Each wall is flat, endless, passes through zero and stands at right angles to its row. A trip goes straight from one point to another. List the walls that it crosses, first one first.

Walls:
(1): |  15 | -15 |
(2): | -57 |  13 |
(3): | -37 |   0 |
(4): | -62 | -55 |
(5): |   2 | -65 |
(6): | -55 |  34 |
Trips:
| -51 | -57 | to | -55 | -19 | -> 1
| 57 | -8 | to |  75 | -79 | -> none
| -34 | -21 | to | -24 |  63 | -> 5, 4
| -26 |  57 | to | 38 | 67 | -> 3, 2
| 42 | -1 | to | 36 | -7 | -> none

Walls:
(1): |  20 |  41 | -46 |   4 |   7 | -22 |  -3 | -34 |  25 |
(2): | -46 |  72 |  50 |  21 |  15 |  28 |  63 |  76 |  95 |
(3): | -54 |  -2 | -41 | -23 | -40 | -15 | -11 | -66 |  19 |
(4): | -41 | -40 | -45 |  -6 | -86 | -32 | -64 |  57 |  -2 |
(5): |  13 |  35 |  26 | -48 | -15 | -53 |  52 |   2 |  31 |
(6): |  -1 | -17 |  62 |  34 |  23 |  24 | -10 |  49 |  -1 |
(7): | -29 | -30 |  10 | -34 |  20 | -29 |  49 | -17 |  76 |
Trips:
| -43 |   1 |  10 | -22 | -16 | -61 |   5 | -31 |   1 | to |  36 | -10 |  42 | -32 |   9 |   0 |  -2 |  39 |  40 | -> 2, 1, 6, 3, 4
|  -9 |   1 |  33 |  49 |   2 |  20 | -21 | -15 | -24 | to | -10 | -27 | -29 |  67 |  15 |  75 |  57 |   3 | -18 | -> 2
|   2 |  33 |  41 |  33 |  11 |  10 |  30 | -12 |  23 | to | -19 | -47 |  27 |  33 | -16 |  25 |   7 |   0 |  44 | -> 1, 5, 4, 3
|   4 |  10 |   3 |   3 | -34 |  19 |  15 |  52 |  15 | to |  37 |  -8 |  27 |  59 | -21 | -25 | -53 |  24 | -11 | -> 5, 2
|  -9 | -28 | -38 |   0 |   0 |  -9 |  -3 |   3 |  -6 | to | -27 |  15 | -52 |  15 |   9 |  11 | -26 |   9 | -53 | -> 7
|  35 | -44 |  30 |   1 | -29 | -27 |  13 | -53 |  36 | to | -26 |  -1 | -55 | -38 |  33 |  20 | -42 |  31 | -19 | -> 4, 5, 7
| -11 |  26 | -33 |   0 |   7 | -24 | -10 |  -8 |  49 | to | -22 |  47 |  -2 |   7 | -41 |  24 |  31 | -60 | -34 | -> 4, 7, 2

Walls:
(1): |   3 |   2 | -42 |  33 |  26 |  -7 | -12 |  10 | -75 |  -2 |  24 |  -1 |   0 |   5 | -45 |   2 |  -6 | -45 |   6 | -21 |
(2): |  -8 |  -6 | -15 | -32 |  42 |  -6 | -45 |  -7 |  31 |  41 | -18 |  20 |  20 |   7 | -50 | -16 |  20 |  43 | -14 |  35 |
(3): |  19 |  38 |  25 |  10 |  21 |  12 | -40 |   2 |  23 |   4 |  20 |  19 |   4 |  24 |  41 |  -4 | -26 | -19 | -33 |  -5 |
(4): | -41 |  39 |  22 | -13 |  34 |  40 | -22 | -10 |  48 |   8 |   8 |  10 | -21 |  32 | -11 |  57 | -48 | -76 |  -6 |   5 |
(5): |  -4 | -10 | -15 |   8 | -38 |  64 |  12 |  -7 |  -7 |  16 |  16 | -19 |  47 |  -6 |  95 |  32 |   5 | -25 | -44 | -31 |
(6): |  10 |  12 | -31 |   9 |   1 | -32 |  -3 | -27 |  -6 | -11 |  11 |  25 | -61 | -26 |  25 |  -7 |   3 |   7 |   1 |  34 |
(7): | -10 |  -2 | -10 |  24 | -50 |   2 |  34 |  -2 |   6 |  34 |  -4 | -14 |  35 |  16 |  35 | -14 |  55 |  40 |  30 | -19 |
(8): | -47 | -55 | -22 |  19 | -42 |  39 |  -7 |  -4 |  14 |  13 | -23 |  -4 | -23 |  -6 | -53 | -19 | -35 | -14 |  -4 |  28 |
Trips:
|  -3 | -44 | -39 |  21 |  -3 |  15 | -22 | -69 |   0 | -11 |  22 |  49 |  42 | -22 |  57 | -26 |  -6 |   5 |   8 |  -2 | to |   5 | -10 |  14 | -48 | -13 |  17 |  12 |  16 |  -6 |  19 | -18 |  18 | -51 | -17 | -14 |   3 |  -7 |  -9 |   4 |   8 | -> 2, 3, 7, 4, 5
|  -5 |  30 | -13 |  37 | -23 |  28 | -31 | -31 |   7 |  -4 | -60 |  26 |  -8 |   7 | -15 |  -9 |  13 |   1 |  -8 | -10 | to | -43 |  13 |  66 |   0 |  -3 |  17 | -21 |  48 |  12 | -27 |  -3 | -42 |  23 |  28 |  42 |  15 |  25 | -21 |   7 |  -5 | -> 5, 6, 2, 8
|  10 | -32 | -61 | -16 |   6 | -16 | -14 |  -4 |   0 |  29 |  19 | -14 | -46 |   3 | -43 | -12 |  50 | -26 | -48 |  14 | to |  46 | -30 |  13 |  27 |  -1 | -11 | -51 | -31 |  25 | -22 | -16 |  11 | -40 |  -3 |  46 |  46 |  22 |  20 | -41 |   1 | -> 3, 5, 1, 8, 2
